Every row gives one point. To make a cloud, some directions were put in groups of two or more. Within a group, all points are equally far from the middle, so they leave a hole (a ring in 2 directions, a hollow ball in 3). The other directions are filled evenly. Then the cloud was stretched, turned, moved and blurred a little. Count the holes, and give their numbers of directions, smallest first.

Cloud (19 x 3):
7.1, -2.3, -4.2
7.4, -0.1, 4.5
6.5, 1.7, -1.4
-4.2, 6.6, 3.6
-0.7, -1.9, 2.1
5.8, -6.0, -4.7
7.2, -3.7, -3.4
0.0, -4.9, -4.1
3.1, 4.7, 6.0
-2.5, 8.8, -4.4
2.4, -5.0, 0.8
0.2, -4.8, 2.9
4.3, 1.7, 2.0
-5.5, -3.2, -1.5
-1.4, 7.2, 2.5
2.5, 3.7, 3.1
0.0, 7.7, 1.7
-0.8, -4.3, -2.3
8.4, 1.2, 5.3
Holes: 0

Cloud (26 x 4):
-1.7, -1.3, -0.9, 8.4
-4.4, -2.4, 0.8, -5.1
6.7, -2.3, -0.6, -4.8
8.5, 2.8, -3.7, -4.7
4.2, 5.9, -4.4, -2.7
1.8, -6.0, -1.8, -4.7
-3.0, 1.5, -6.1, -0.8
8.1, 2.9, -2.7, -5.9
4.6, 6.0, 0.4, -4.4
-1.2, 2.7, 1.8, 6.4
1.2, -2.8, -1.2, -7.5
1.2, -0.2, -9.6, 0.5
-0.8, -3.9, -2.6, -6.6
-5.6, -5.1, 7.2, 1.3
-1.9, -4.2, -3.9, 7.3
-1.6, -3.5, -3.7, 7.5
-5.9, -0.7, -3.7, -1.1
-6.2, 0.0, -3.0, 0.2
-6.7, -2.6, 2.0, -2.2
8.6, 0.5, -2.2, -2.3
-5.9, 1.1, -0.6, 4.4
3.5, -0.6, 7.0, 2.3
-1.2, -5.8, 7.2, 1.4
2.9, -1.1, -5.5, 5.5
2.7, 2.4, -8.9, -0.7
1.0, -1.7, -3.5, 7.3
Holes: 2 (2, 2)

Cloud (49 x 6):
5.3, -0.4, 5.4, 2.6, -7.3, -2.4
3.4, -8.3, 3.4, 1.5, 8.8, -0.9
1.9, -2.8, -2.0, 2.6, 4.5, -10.5
-0.7, 2.6, 2.4, 4.8, 3.9, -9.3
1.3, 0.5, 8.6, -1.6, -1.6, 5.6
0.5, -1.2, -1.3, -6.8, 5.2, 2.5
-4.0, 4.9, -0.7, 5.5, -3.1, 2.0
4.5, 1.2, 6.7, 2.7, 6.8, 2.5
2.8, 3.3, -2.3, -0.4, 1.2, 9.9
-3.1, 2.5, 3.6, -1.3, 5.0, 5.3
-3.7, 4.4, -0.5, 3.4, 5.1, 4.9
6.5, 0.5, 10.0, 1.1, 2.1, 0.8
-0.4, 1.7, -7.3, 2.7, -2.8, 1.9
-4.6, 1.7, 5.9, -3.2, -0.6, -4.8
2.5, 8.0, 1.9, 4.7, -0.4, -4.3
0.7, 0.7, -8.2, 3.4, 5.1, -4.8
4.6, -4.5, 0.8, 0.9, -5.3, -4.5
-1.6, 9.3, 1.4, 3.1, 0.9, -4.8
-5.6, -1.1, -1.5, -1.3, 0.1, -7.1
0.4, 0.9, 0.2, 4.9, -3.1, 8.7
7.3, 0.4, 0.2, 2.8, -1.8, -5.3
-1.6, 6.1, 1.4, 4.6, 3.4, -7.4
1.5, 6.0, -1.2, 7.1, 4.2, 4.1
-0.9, 2.1, -9.1, 2.1, 2.5, -1.9
0.9, -7.0, 3.3, -0.6, 0.2, -9.3
-3.9, 5.5, 2.9, 2.2, -4.9, -2.2
-2.5, 7.8, -1.1, 6.1, 2.4, -2.8
-4.0, -6.4, -4.0, 3.5, 1.2, -1.7
-0.5, 0.8, 0.7, -4.5, 11.0, -0.9
-0.7, -5.4, 0.7, -2.5, -1.9, -6.8
1.2, -0.3, -1.8, -0.2, -6.5, -1.8
9.1, -6.0, 2.3, -1.2, 4.6, 1.3
5.6, -2.8, 3.8, 8.2, -0.4, 5.6
-1.5, 5.1, 4.5, -3.1, 7.9, 1.4
3.3, -1.5, -0.5, -4.1, 0.5, 7.5
-1.6, 6.9, -2.9, 4.8, -4.1, 2.7
6.5, 0.6, -5.0, 7.1, 2.7, 2.7
2.1, -10.4, 1.9, 2.8, 6.3, 0.3
1.1, -4.9, -5.5, 4.0, -3.1, 2.9
7.1, -4.5, 4.4, -0.8, -2.2, 7.1
0.0, 3.7, -6.0, 4.0, -3.6, 4.2
-2.1, 9.6, 0.4, 3.6, 0.1, -3.7
0.1, 6.8, -1.3, 7.9, 2.5, -0.3
3.9, -0.9, -1.6, -0.3, 3.9, -9.2
-5.8, -3.9, -2.1, 4.1, 1.6, -1.3
4.0, 1.7, -1.6, -5.8, 7.1, 0.6
4.8, 3.5, 5.7, 2.3, 6.4, 3.8
4.7, -4.4, 2.0, -1.2, -5.0, -3.8
-0.2, -5.1, 2.8, -6.5, 1.7, -2.1
Holes: 3 (2, 2, 2)

Cloud (84 x 8):
-2.0, 0.5, -0.5, 2.6, -9.1, 6.1, 1.4, -5.9
2.9, -3.2, -5.3, 3.2, -2.8, 7.4, -5.7, -4.9
1.3, 0.1, -6.0, 0.0, -2.0, 4.8, 5.8, 2.0
4.0, 7.0, 0.4, -2.2, 1.4, 0.5, 2.5, 6.4
-1.7, 1.5, 6.8, -2.9, -5.0, -0.4, 1.5, -2.6
-1.8, -1.0, -0.1, -0.9, 1.8, -9.1, -10.1, 0.4
9.4, -3.3, 0.5, -0.8, -4.9, -2.3, 6.3, 4.0
-4.1, 2.6, -1.0, -0.1, -1.5, -4.5, 6.4, -8.4
-1.0, 4.1, -2.3, 1.5, -0.3, 5.7, -5.8, 5.3
2.6, 2.9, -1.8, -5.2, -0.1, -5.6, 5.7, -3.0
1.9, -5.1, -0.8, -4.1, -6.2, 3.8, -2.0, -1.3
-2.4, 3.5, 1.7, 5.6, -7.9, 5.4, 7.2, 4.3
1.8, -4.5, -1.6, -2.3, -3.5, -0.9, -5.0, -0.4
-2.8, -3.4, -3.1, 1.5, -2.1, 0.4, 10.2, 5.1
-6.2, 4.9, -6.0, 2.6, 1.7, -8.2, -2.4, 1.0
-1.6, -1.5, 1.7, 2.2, -5.9, 2.6, 12.4, 1.1
-1.4, -4.2, -0.9, -2.9, -5.9, 3.6, -4.7, -2.3
1.1, 1.8, 0.3, 3.1, 6.2, -3.3, -2.8, -2.0
-3.9, -1.6, 6.0, -4.8, 2.3, -4.4, -1.6, -3.8
-4.5, 8.2, -0.2, 5.6, 0.8, 4.2, 3.5, -4.6
4.0, -5.2, 0.1, -1.7, 5.9, -3.8, 2.8, -9.2
1.4, -6.1, 1.9, -2.3, -1.0, 7.0, 4.6, -7.8
-7.7, 0.0, -2.9, 5.4, -7.4, 0.2, 3.0, -3.0
-3.5, 1.5, -3.6, -1.4, 7.0, -7.5, 4.0, -2.9
-0.3, 4.8, 2.3, 2.5, 3.7, 1.7, -4.1, -5.7
-3.6, -2.1, -2.4, -3.5, 0.3, 1.2, 5.7, 7.0
10.1, 0.9, -0.5, 2.5, -2.8, 1.0, -2.8, -4.0
-6.1, -1.0, -3.3, -4.9, -4.3, -6.4, 0.4, 4.7
-3.9, -1.9, 1.6, 0.0, 7.3, -1.8, 6.6, -4.5
-7.5, 1.0, 2.0, 5.0, 4.4, 0.3, 1.4, -3.8
0.1, -0.8, -2.3, -0.4, -8.2, 3.2, 4.4, 1.4
2.5, -3.6, 0.5, -4.6, -1.6, -11.1, 0.2, 2.7
-3.4, 1.4, 0.4, 5.4, -0.6, 5.5, 11.5, -1.2
-2.1, -1.1, -3.1, -7.4, 0.4, -12.1, 2.8, 1.5
-0.8, 0.1, -3.6, -1.2, -5.2, 10.3, 10.1, -2.5
-1.2, -2.1, -6.9, 2.5, 4.1, -1.4, -7.2, -5.1
5.0, 5.8, -1.1, -1.7, -2.8, -2.1, 3.0, -2.3
0.1, -2.2, -4.2, -5.0, -7.8, 2.2, 1.0, -1.5
8.3, -0.7, 3.3, -2.7, -0.9, -2.5, -3.1, 2.4
-3.6, 4.0, -2.8, 4.3, 0.6, 11.9, 1.9, -9.8
-5.2, 1.9, -5.2, 3.3, -6.5, 3.2, 2.1, 0.2
1.5, -0.2, -3.0, 5.7, 3.1, 1.0, -2.1, 3.3
-2.5, 2.7, 0.2, 2.8, 5.9, 0.9, 1.7, -6.2
2.0, 5.7, -5.3, -1.5, -4.6, -1.1, -2.1, -2.9
7.1, 4.9, 0.1, 6.1, 4.6, 3.9, 6.5, -1.5
-1.2, -6.2, 1.4, 4.0, -2.9, -6.2, -3.2, 5.2
2.9, 7.8, 3.1, 7.0, -2.8, -1.1, 7.0, -1.8
4.1, 1.3, 4.4, -4.5, -1.4, -7.1, 6.6, -1.3
4.8, -3.4, -1.0, -2.8, 4.0, 0.3, -1.1, 2.9
-1.7, -7.2, 0.8, 0.6, 2.1, 4.3, 6.1, 3.9
-2.8, -2.9, -5.5, -2.3, 3.7, -0.6, -6.0, -0.9
-2.9, -4.1, 0.7, 3.2, 4.5, 1.2, 3.5, -8.8
-2.1, 6.2, -2.6, -3.8, 0.4, -5.7, 1.9, -4.6
4.2, 5.3, -3.3, 7.8, -4.1, -0.2, 3.3, 3.5
-1.3, 3.2, -1.5, -2.3, -3.3, -9.8, -4.6, 1.3
5.6, -7.3, -2.7, -0.9, -1.7, -1.5, -0.4, -1.9
2.3, 2.3, 1.1, 3.0, 6.1, 1.7, 7.4, -3.5
-4.2, 6.0, 3.0, -3.4, 0.5, 3.4, 6.8, -0.7
1.5, 2.0, 0.1, 2.4, -10.1, 8.7, 6.1, 0.3
7.5, -2.1, 0.7, -5.3, 0.6, -3.6, -0.6, -5.0
-0.2, -3.8, -7.4, -0.9, -0.8, -6.9, 6.1, -1.3
3.0, 2.1, -0.9, 4.7, 3.1, 2.1, -3.8, -10.9
0.6, -2.9, 0.7, 3.8, 0.8, -14.1, -2.6, 0.4
-4.3, -1.0, -1.2, 0.1, 4.6, 3.8, 1.4, -10.6
1.8, -0.7, 1.3, -5.8, 4.7, -4.9, -4.9, -4.0
-1.0, -2.6, 1.7, 3.1, -2.4, -4.2, -7.5, 6.1
0.0, -8.8, 2.0, -2.0, -4.3, 1.8, 4.2, -1.2
3.1, -5.4, -1.5, -6.9, 0.0, -8.5, -2.4, -1.8
-5.7, -0.3, 2.6, -6.7, 3.3, 4.9, 2.5, -3.1
-4.2, -4.3, -1.5, -0.1, -0.1, 0.5, 10.7, 6.1
-7.1, 0.5, -2.6, -6.0, 1.5, 6.0, 6.9, -6.6
0.0, -0.7, 3.0, 4.9, -2.1, -5.6, 6.5, -6.4
-4.5, 3.0, 1.1, 7.3, 3.1, 4.9, 3.7, -4.2
-5.4, -0.8, -6.9, -1.3, -7.1, 1.1, 0.5, -3.5
-3.4, -3.1, -7.6, 0.2, -1.4, 9.3, 9.2, -5.6
2.6, -4.0, -4.4, 2.8, -4.5, -4.8, 4.3, 0.5
4.3, 1.0, 7.9, -4.8, 1.9, -2.3, -0.3, -0.9
-0.2, 4.8, -6.9, 1.7, -4.7, 16.1, -0.1, -2.5
-3.4, 3.6, -3.8, 1.5, -2.1, 2.2, 0.0, 5.9
-0.6, 1.6, -0.8, -4.9, 0.2, -3.0, 9.7, -7.3
4.4, 1.1, 0.4, 1.2, -2.8, -8.0, 1.0, 1.7
5.5, 0.8, -1.3, 3.1, 0.4, -6.3, 10.2, -2.3
-0.3, -5.6, -0.1, 1.8, -3.7, 1.8, -3.3, 0.8
0.4, -3.5, -2.4, -4.4, 0.6, 0.0, -7.2, 0.3
Holes: 2 (2, 2)
